Each row is a point. Two turns around zero, p and q, are shown by what they do to some points. Write where each new point lands after one turn and then the other. Backwards means that the second turn is done in reverse. Each puzzle has new turns, and all numbers are rounded.
(in the rows, 128 means zero)

Turn p:
[165 183 132] -> [120 158 187]
[123  75 123] -> [145 128  77]
[121 143 114] -> [107 127 135]
[104 127 170] -> [155  89 138]
[126 112 101] -> [112 138 103]
Turn q:
[157 101 106] -> [147 152  94]
[120 134 137] -> [125 119 138]
[122 104 132] -> [134 113 109]
[ 85 115  98] -> [ 84 115 100]
[155 185 167] -> [150 141 198]
Where do these land?
p, then q backwards: [104 151  95] -> [ 87 143 110]
p, then q: [155 126 169] -> [169 147 146]
p, then q: [111 152  74] -> [ 78  92 129]
q, then p: [125 109 164] -> [152 151 105]
q, then p: [145 102 138] -> [126 160 123]

Turn p:
[156 159 130 155] -> [140 167 104 145]
[103 103  80 113] -> [ 78 117 151 102]
[129 174 135 105] -> [155 142 104  94]
[136  69 167 117] -> [134  67 136 166]
[115 134 127 149] -> [132 146 145 133]
Turn q:
[111 116 105 198] -> [157  96  76 163]
[164 147 140 151] -> [119 155 123 167]
[143  98 117 114] -> [127 146 109 100]
[126 155 141  83] -> [102 132 173 114]
[ 99 104 174 106] -> [171 133 166 101]
[143 159 137 125] -> [108 137 146 150]
[110 116  82 118] -> [111  97 103  99]
Where do these land?
q, then p: [146 106 139 158] -> [113 161 105 131]
p, then q: [165 163 137 116] -> [ 83 120 101 127]
q, then p: [168 117  74 155] -> [ 79 162 154  94]
q, then p: [104 107 140 134] -> [120 114 100 141]
q, then p: [ 92 162 117 114] -> [135  90 157 149]
p, then q: [ 92 113 161  92] -> [147 177 125  94]

Turn p:
[124  99 133 159 135 152] -> [165 113 130 128 157 122]
[144  94 141  98 108 141] -> [145 131 125  83 112 108]
[123 141 132 124 144 153] -> [144 142 135 130 129 153]
[122 152 166 117 114  72] -> [ 70  91 137 117 107 141]
[ 71 120 102  90 117 102] -> [120 116  65 141  84 133]
[164 112 125 106 149 117] -> [109 155 121  96 146 118]
[148 178  98 203 129 160] -> [144 146 186 202 161 122]
Turn q:
[101 109 128 176 103  93] -> [121 152 130 172 147  79]
[133 106 142 102 165 112] -> [136 116 122 154 132 173]
[108 144 109 140  75  86] -> [138 141 175 136 154  78]
[100 146  96 102 168 100] -> [144 170 161 134 132 173]
[164 158 168 115 167 175] -> [144  98  94  99  68 159]
[159 139 109 122 102 147] -> [135 113 125  85 141 114]
[104 120 153 114 140 144] -> [102 119 132 142 105 146]
[156 101 120 153 104 167] -> [105 113  85 102 145 101]
Where do these land?
q, then p: [141 138 132 127  85 153] -> [109 115  92 101 115 122]
p, then q: [109 178 125 161 142  96] -> [ 88 160  98 151 104 105]
q, then p: [156 130  93 103 150 131] -> [144 175 131 109 127 145]
p, then q backwards: [132 140 161 125  94 115] -> [117 148 152 102 105 146]
p, then q: [179 125 124 173 126 113] -> [149 137 129 185 102 150]
q, then p: [115 134 143 133 134 116] -> [128 114 145 135 130 119]
q, then p backwards: [109  69 106  52  87 106] -> [154 154 182 200 170  95]
p, then q: [ 99 123 158 128 161 146] -> [108 117  96  95 128 151]
q, then p: [112 116 109 150 174 175] -> [145 155 121 177  84 138]
